Each row is a point. Two turns around zero, p and q, are shown by what they do to some points. Write where each new point lands after one turn and then the other. Backwards means that the second turn is done in reverse. Each puzzle has new turns, and all numbers are rounded.
(in the rows, 128 means zero)

Turn p:
[ 81 173 165] => [118 133 202]
[130  98  75] => [ 94 124  78]
[102 113  76] => [ 74 125 102]
[157 135 121] => [144 148 111]
[147 105 157] => [163 105 122]
[151 144 174] => [176 133 152]
Turn q:
[ 80 190 155] => [114 210 129]
[129  98 150] => [102 108 110]
[159 102 135] => [114  90 136]
[142  82  99] => [149  79 111]
[130 168 101] => [159 153 155]
Where do these land?
q, then p: [116 105 135] => [106 126 113]
p, then q: [100 134  38] => [176 194  81]
q, then p backwards: [118 150 143] => [127 153 114]
p, then q backwards: [173 133 146] => [104 138  87]
q, then p: [132 118 178] => [ 89 107 154]

Turn p:
[116 122 124 171] => [111 127  89 144]
[121 123 180 128] => [157  86 117 124]
[184 196  87 132] => [163 219 129 128]
[113  70 145 109] => [ 99  77 140 101]
[105 129 103  99] => [110 131 165 144]
Turn q:
[ 45 108 119 127] => [112  61 132 179]
[152 106 105 126] => [145 119 113  97]
[154 135 168  84] => [102 152 173  96]
[109 176 109 153] => [112 149  90 167]
[180 116 140 151] => [170 161 132 101]
Where do these land?
p, then q: [114 162 119 109] => [147 162 138 142]
q, then p: [107 125 122 105] => [109 103 129 133]
p, then q: [144  89 209 123] => [143  84 142  51]
q, then p: [147 154  95 113] => [110 146 161 153]
p, then q: [150  89 124 107] => [ 95 107 157 118]
q, then p: [106 150  99 211] => [102 200  75 122]

Turn p:
[ 84 107 147 103 180 126] => [ 76  91 103 103 155 133]
[118 201 142 125 137 115] => [125 160 174  88 160 139]
[122  40 101 106  94 192] => [124  65  90 173  49 151]
[119 102 125 151 105  89] => [137 139 104 122 111  81]
[105 145 101 149 144 123] => [ 92 149 146 132 127 113]
[120 118 182 132  84 164] => [170  72 152 109 107 124]
[176 166 121 161 155  97] => [144 179 143 154 179 115]
[180 145 103  97 126 118] => [153 170 112 145 135 169]
Turn q:
[137 112 125 107 163 153] => [134  80 123 131 129 144]
[ 89  98 194  97 111 111] => [199 138 174 104 106 121]
[170 106  91 130 138 161] => [ 95  90  89 136 103 140]
[ 83  83  91 104 155 112] => [125  75 155 114 131  72]
[189 156  86 116 119 102] => [ 64 139 103  89 134 154]
[ 90 170 146 128 137 166] => [141 133 162 180 152 149]
[182 161 114 149 112 105] => [ 90 166  89 108 138 151]
[ 87 103 180 200 146 117] => [203 153 100 158 148  80]
[126 163 124 121  72 124] => [100 177 156 131 111 141]
Where do these land?
p, then q: [173 137 132 112 103 112] => [ 99 130 100 130 130 168]
p, then q backwards: [160 119 177 160 106 160] => [ 79 101 157 115 166 150]
q, then p: [134 113  53 129 102 128] => [100 129 115  77  90  89]
q, then p: [121 156 120 151 107  87] => [107 156 147  94 155 138]
q, then p backwards: [130 121 182 143 172  96] => [169 133 181 111 118  93]
q, then p: [104 102 159 107 113 159] => [186 114 131 141 123 117]
p, then q: [103 120  36 130 132 107] => [ 97 187 177 169 148 101]
q, then p backwards: [ 98 156 166  92 188 175] => [182 143 176 125 147 194]
